Every row gives one point. A path goes straight from each point to the next, and from the last back to the first. The post is the endless flat space through its rows: a point in 2 columns, a line in 3, a plane in 4, and so on, so that a path can go around it. How many times does the path go around the post? Going back the other way cancels.
In the rows, 128 means zero.

Post (2 x 3):
[[106 108 148]
 [106 117  83]]
Path:
[[ 71 110 110]
 [ 97  99 138]
 [125  91 127]
 [151 138  89]
 [130 142 108]
 [134 107 122]
 [107  62 125]
 [ 78  84 112]]
Times around: 0

Post:
[[116 147  76  76]
 [118 123 152 105]
 [117 116 167 158]]
Path, 16 rows:
[[ 82 174 136  99]
 [130 173 149  94]
 [150 145 117  88]
 [146 115 138 116]
 [120  93 135 113]
 [ 99 118  98 109]
 [110  93 139 119]
 [ 89 105 176 117]
 [ 92 144 128 104]
 [101 130 153 109]
 [105 132 197 119]
 [144 163 166  84]
 [173 138  76  98]
 [130  95 135 129]
 [104  80 132  78]
 [ 88 119 150 111]]
Times around: 2

Post:
[[132 132  99  88 135 127 175 140]
 [105 127 139 134  87 101  94 178]
 [138 139 136  72 139 166  82 108]
 [148 132 136 177 156  95 162 143]
 [137 136  97 156 202 179  66 165]
 [136 128 193  84 115 173 166 127]
 [125 130 133 157  56 105 139 134]]
Path, 13 rows:
[[133 103 159 141  84  87 156 160]
 [154 113 129 167  90 151 152 162]
 [139  88 139 104 116 124 171 133]
 [ 91 104 149 104 109 151 167 116]
 [103 159 122 158 164 145 109 144]
 [142 165 115  93 125 127 138 180]
 [154 139 108 117 146 126  85 148]
 [120  87 178 153 111 139 162 182]
 [103 119 153 160 138 136  99 159]
 [ 91 148 138 129 107 115 149 146]
 [143 184 137 157 147 188 167 155]
 [160 139 140 106  93 137 130 146]
 [155 117 147 129 145 150 126 122]]
Times around: 2

Post (8 x 9):
[[123 129  98 123  99 120 194 122 144]
 [145 103 109 161 131  94  78  95 132]
 [122 132 150 109  86  96 122 178 101]
 [101 120 143 142 132 150  80 106 187]
 [124 125 117 189 151 168 181 141 130]
 [117 149 161 133 169 103 132  82  52]
 [121 104  86 113 149 104  99  95 129]
 [105 144 134  95 163  65 182 112 121]]
Path:
[[123 127 149  95 160  79 140 158 131]
 [160 140 118 139 118  73 136 107 100]
 [133 149  87 112 129 135 109  99 188]
 [163 108 142 131 160  86 120 131 138]
 [141 129 146 114 124  57 171 120 146]
 [130 129 140 115 126 101 105 116 150]
 [130 171 131 156 150 106 158  98 139]
 [ 79 146 119 115  93  70 168 158 147]
 [ 78 126 163 156  90 133 165 144  69]
 [143  83 128 146 128 129 150 129 117]]
Times around: 1

Post:
[[109 125  99 178 111 107  84 188 135 125 105]
 [162 161 120 194 145 159 121 130 101 163 147]
 [141 171 106 116 125  91 145 129 100 125 159]
 [118  71 129 111 115 154 148 135 137  87 175]
 [145 155 165 159 116  88 146 130 146 170 139]
 [116 169 100 114 166 110 176  85 140 100  98]
 [124  97 191 120 112 143 155  81 112  94 120]
 [108 133 189  84 162 130 144 149 103  70 151]
 [110 118  77 172 153 191  40 101 150 137 119]
 [101 150 112  77 143 143 128 123 149  98  54]]
Path (8 x 11):
[[178 110 121 138 159 150 136 160  99 144 182]
 [133 135 166 160 149 142 130 124 129  96  73]
 [127 174 144  97 108 104 122 135 115 109 119]
 [ 91 163 162 103 126 133 116 124 133 113 142]
 [117 137 127 140 155  86 192 127 137 164 152]
 [118 157  82 124 150 133 170 124 140 122 114]
 [105 164  93 142 139 153 143 116 151 154 124]
 [116  89 124 145 106 125 143 110  87 133 110]]
Times around: 1

Post:
[[ 99 113 117 135 102 177  96 121 124 178 141 117  99 110]
 [112 111 184 144  62  98 119 169 104 183 159 116 162  92]
 [162 153 154  99 149 125 116 157 147 111  80  78 171 131]
 [139 118  96  69 135 130 125 156 151 139  94 182 104 158]
 [118 132 104 176  57 122 143 129 146 176 126 133 170 117]
 [116 139  76 129 141 119 154 123 123 138 146 113 101 100]
 [115  85 125 220 103 161 149  98  89 201 108 142 100 112]
 [139 122 152 114 156 171 154 152 107 123 156 176 153 177]
 [113 125 117 113  90 126 109  60 144 191  99 103 124  76]
 [134 133 126 168 172  92  60 125  93 191 114 126 167 143]
 [149 107 197 161 154 152  56 157 114 110 134 168 136 116]
 [124 131 137 123  52 169 160 160  98  66  95 122 180  97]
 [149 127  89 103  92 118 123 101 145  78  73 100  95 155]]
Path, 10 rows:
[[ 98 153 127 136 129 135 129 107 122 129 126 118 152 112]
 [117  94 134 185  98 154 125 123 132 170  82 188 181 122]
 [105 104 118 109 111 140 157 175 100 141 119 111 158 138]
 [105 112 123  95 101 140 103 121 137 148 121 125  89 155]
 [123 158 157 155 119 110 136 119 124 153  91 127 144  86]
 [144 154 121 142 111 152 109 107 154 124 134 136 152 164]
 [164 126 114 140 166 111 138 136 126 166 104 155 111 110]
 [137 111 126 138  95 155 114 149 130 101 150 101 153 118]
 [136 110 117 122 158 119 140 107 141 161 124 127 106 149]
 [ 87 104 137 141 101 170 103 107 102 146 106 125 124  73]]
Times around: 1

Post, 17 rows:
[[161 130 155 139  69 178 142 137 131 178 127 164 130 149 123 151 136 200]
 [154 126 179 101 124 197 143 145  98 130 138 166 101 119 128 106 112 172]
 [154 112 165 136 104 163 178 142 152 142 163 206 133  88 144 162 138 158]
 [116 166 121 145 167 121 124 159 106 132  68 119 165 121 143 100 152  59]
 [104 137 151 112 206 156 117 105 134 151  86 148 108 163 157 139 115  73]
 [140 117 168 146 139 194 145 166  75 148 144 151 124 142 160 187 136 145]
 [150 133 184 110  87 211 156 168 163 163 158 124 146 131 116 158 113 142]
 [103 124 122 126 117  95 153 166 141 114 132 137 124 186  97 112 105 112]
 [158 146 158 119 218 123 125 120 117 106  80 117 170 163 197 149 115 106]
 [139  95 152 144  77 185 194 124 108 180 156 132 140 106 136 136  86 154]
 [100 147 130 118 169 139 181 108 127 109 129 108 150 176  74 118 169 107]
 [128 145 120 116 161 136 146 153 136 160 164 145 116 110  93 145 117 174]
 [139 119 146 108 121 117 100 101 109 130 204 155 124 116  21 148 128 154]
 [135 134 108 142 171 148 140 143 139 139 142 154 186 183 134  81 135  86]
 [160 128 124 106  82 202 142 126 110 141 163 145 118 106 191 164 127 163]
 [138 177 172 133 180  98 140 124 124 155 134 115 125 173 154  95 154  83]
 [119 147 144 181 140 159 104 114 149 104 171 144  97 113  99 135 120 145]]
Path:
[[153 114 165 180 137 176 158  98 108 161 143 124  82  64 146 135 119 134]
 [133 110 122 106 105 218 160 124 129 170 191  82 155 119 116 138 131 113]
 [102 123 182 125 141 154 174 123 145 156 165 144 114 127  73 117 139 178]
 [125 115 126 110 100 163 151 133  58 125 138 148 170 107 101 136 103 170]
 [136 152 146 127 162 175 143 110 154  89 121 143 184 190 105 173 110 131]
 [158 157 138 121 161 130 146 153 135 141 115 171 144 182  68 109 138 126]
 [166 122 158 117 173 132 158 156 126 158 144 149 143 176 135 125  96  93]
 [178 119 184 131 155 159 125 163 155 127 113 161 105 122 150 125 113 137]
 [155 121 161 148  98  85 140 151 137 116 102 157 131 117 160 162 142 160]
 [145 127 139 110 148 123 130 164 104 173 124 131 160 110 111 157 135 175]
 [ 90 154 145 118 137 140 100 142 108 117 123 138 132 186 142 180 176 156]
 [109 121 135 132 156 147 150 163 103 157 118 170 122 146 119 157  97 142]
 [170 148 149 136 143 199 136 126 130 131 152 165 158 182  81 149 154 146]
 [183 148 148 102 137 140 165 132 183 105 146  99 129 118 119 115  79 135]
 [134 110 121 163 119 131 132 160  69 151 191 118  83 108 151 139 112 141]
 [125 130 146  87 157 116 132 177 164 136 107 142 147 126 133 124 102 116]
 [105 127 163 119 115 160 114 163 156 134 147 140 130 139 132 151 120  89]
 [112 161 109 164 142 200 158 129 109 116 134 130 123 121 172 116 118 152]
 [137 156 140 162 131 173 127 107  94 158 148 143 124 143 116 131 112 130]
 [154 161 101 128 152 167 138 133 100 155 129  93 130 175 148 103 137  98]
 [153 106 164 127 111 200 117 153 125 175 105 163 138 137 154 184 123 122]
 [132 127 188 169 123 166 110 132 133 163 151 112 105 124 146 137 154 134]
 [120 161 149 156 114 138  93 138 122 135 137 147 148 149 122 109 170 122]
 [151 211 135 163  98 140 119 154 113 141 127 145 169 136 138 114 162 166]
 [141 161 162 108 153 181 152 172 142 165 125 149 150 166  97 135 115 159]
 [155 183 127 120 120 125 171 150 138 149 104 146 138 143 114  82 157 109]]
Times around: 4

Post, 17 rows:
[[152 119 120 101 124 131 106 105  87 143 159 122 120 130  72  90 152 125]
 [140 145 156 159 152 127  48  80 186 116 107 124  90 130 149 175 134 130]
 [158 161 121 140 108 107 117 114 129 133 119  99 129 109 145 103 152 134]
 [105 142 115 159 123 149 114  96 130 191 127  66 135 156 110 117 127 146]
 [141 155 145 130 165 165 139 141 144 119  98  85 126 139 101 159 148 118]
 [ 67 127 101 153  98 117 151 116 142 149 108  92 105 142 143 115 131 113]
 [156 121 106 104 177 137 145 119 112 122 116 137 128 107 128 122 127 137]
 [ 93  91 145 151 106 109  94 108 154  43 106 102  94 133 169  95  90 129]
 [112 122 147 101 110 132 143 100 136 185  97 113 140 125  91 124  83 105]
 [103  80 152 114 148 117  94 170 153 137  89 148 126 100 141 137 120 141]
 [116 114 162 115 132 117 120 126 148 107 117 108  90 170 120 129 128 164]
 [169 156 101 116 137 146 118 133 120 102 148 129 161  95 148 143 148 141]
 [124  80 157 166 116 137 124 130 125 107 100 122 119 146 162 192 116 160]
 [165 137 100 154 154  96 130 176 164 119 116 174 152  72 138 131  91 132]
 [126  55 130 110 133  93  94 114 149 104 114 129 132 163 106 136 130 144]
 [129 151 139 117 125 111 119 127  94  81 145 139 150 139 162  68 137 133]
 [150  65 136 104 165 148 183 162 154 121 116 130 141 131 123 134 140 132]]
Path:
[[ 85 143 118 133 132  94 153 151 112 144 129 115  93 112 104  42 170 144]
 [125 101 165 143  93  82 106 150 110 126  91 124  97 114 113 146 131 132]
 [ 89  85 159 104 155 165  98 141  89 112 117  74 173 158 145 114  83 144]
 [149 110 109  96 136 146 150  98 100 133  89  97 165  98 117 150  83 115]
 [103 143  89 159 130 148  92 134 131 138 139 101 128 111 147  94  84 144]
 [145 129 183 108 169 153 117 171 108  56 103 144 106 158 110 120 131 148]
 [ 77 144 135 140  87 101 154 105 199 119  87  87 136 100 213  57 177  96]
 [112 134 141 173 126  89 156  75 155 114 112  89 121 134 143 125  89 111]
 [152 167 143 170 123 124  70 113  78 126 133  96  87 123 140 132 143 167]
 [138 106 129 161 132 145  59 149 107 144 123 161  69 107 136 167 100 144]
 [142 127 114 159  64 156 129 105 107  69  94  73 149 133 110 165 157  71]
 [135 120 159 117 128 120  88 105 128 117 144 169 156 134 129 149 121 149]
 [127 157 173 162 154 116 135 133 128  98  95  93 105 102 183  75  99 166]
 [136 138 187  94 167 121  58 135 165 132 148 106 162 116 156 103 177 134]
 [151 114 118 158 146 110 112 104 142  98 126 106  95 115 124 143 187 135]
 [166 151 125 144 151 128  78  94 185 158 119 105 156  82 130 122 116 156]
 [148 143 130 129 147 147 151 122  81 101 177 129 156 111 159 118 113 178]
 [109 130 123 111 176 149 119 169 140 111 118 109  94 130  94 144 120 131]
 [107  62  73 193 124 150  36 133 126 132 133 136 122 111 115 168 127  95]
 [154 128 173  86  92 132 100 118 178  95 122 137 150 124 177  72 143 154]
 [146  91  90 198 138 101 150 135 167 129  94  74 117 143  89 146 122 161]
 [174 114 175 155 212 161 123  84 167  76  97  72 115 173 132 160 122 149]
 [109 152 123 169 144 166 137  95 104 153 113  86 139 161 172 169 131  76]
 [140 136 137 123 100  88  70 132  94 117 100 123 115 168  92 126 164 136]
 [128  84 123 135 135 144 163 106 107  93 103 117 112 148 131 100  66 172]
 [ 87 115  86 127 111 108 113 108 172 145 102 106 111 143 141  80 186 141]
 [ 94 126  87 136  95 143  78 103 204 161 153 124 134 132 194  69 110 127]
 [156 102 121 144 123 108 107  92 151 166 122 165 134  89 168  76 124 145]]
Times around: 4

Post (17 x 18):
[[119 138 152 173 194 180 184 132  62 133  95 105 141 139 128 102 133 129]
 [130 104  86  93 127 134 106 123 143  95 140 149  92 147 148 156 147 192]
 [122 120 176  76 112 158 132  91 134  96  99  88 142 168 120 152 137 133]
 [ 86 122 127  73  93 139 147 149  71 133 121 142 160 127 117 124 101 107]
 [103 142 105 133 152 156  90 123 160 167 121 136  76 165 132 113 139 123]
 [134  99 137 153 124 147 176 102 130 135 149 210 141 157 132 116 138 110]
 [120 130 159 186  99 100 136 111 160 135 129 113 130 129 119 159  85 154]
 [126 148 132 112 186 108  88 119 108 140  88 160 109 116 186  98 117 169]
 [124 108 134 142 149 158 102 115  99 116 120 127 149  84 156  70 112 130]
 [136  89 142  69  89  97 176 142  99  82 176 134 116 138 150 112 121  90]
 [171 106  95 141 177 100 146 101 112  81 112 164 182  69 151 140 149 123]
 [143 116 116  81  86 140 143 120 171 147  78 163 156 129 186 153 137 160]
 [109 146 112  52 115 118 174 114 139 139 102 147  62 114 173 142  90 174]
 [117  94 145 187 137 125 119 167 105  83 128 157  68 104 128 102 103 108]
 [134 131 167 164 136 110 166  88 111 213 104 164 114 154  63  80 130 137]
 [155 124  91 149 132 111 131 125  83  92 117 149 108 152 130  98  90  77]
 [147 130 143 154 151 114 141 120 187 106 122 151 154 144 105 127 117 164]]
Path:
[[126 103 156 120 115 135 150  65 102 135 126 139 103 120 127 121 101  73]
 [153 119 121 146 166 167 186 133 153 103 135 184 167 136  97 105 114 144]
 [148 133  94 103 142 105 152 143 132 134 101 191 120 184 104 144 118 169]
 [114 101 106 133 101 131 157 121 137 153 123 174 146  98 137 113 109  95]
 [128 124 117 102 143  94 188  98 146 132 137 152 121 104 132 126 144 162]
 [123  93  98 134 137 150 114 100 137 150  82 146 103 155 149 113 102 174]
 [112 103 175 123  84 152 133 103 119 153 103 130 113 135 101 140  92 106]
 [101 130 123 134 163 176 127 110  66 126 136 166 106 145 131 123 122 164]
 [103 163 113  77  92 128 135 119 107 108 112 139 133 140  87 137 101 143]
 [141 137 138 179 121 119 120 120 118 114 162 163  98 156 116  96 125  59]
 [185 105 125 150 140 122 116 121 108 110  80 126 124  95 117 101  66 162]
 [107  93 160 110 135 155 145 145  83 113 122 120 128 134 166 119  68 134]
 [130 144 100 146 139  87 169  79 111 164  95 115 138 138 144  95  79 134]
 [103 120 145 108 176 132 140 122  47 142 118 120  82 173 132  89 110 139]
 [180  79 136 137 149 153 142 118 134 132  94 155 131 176 109  89 157 146]
 [ 99 147  89  98 160 115 156 124 110 135  83  90 172 148 185 145 114  88]
 [106 117 163 121 167 101 109  69 117 221 146 172 113 164 148  76 112 129]]
Times around: 0
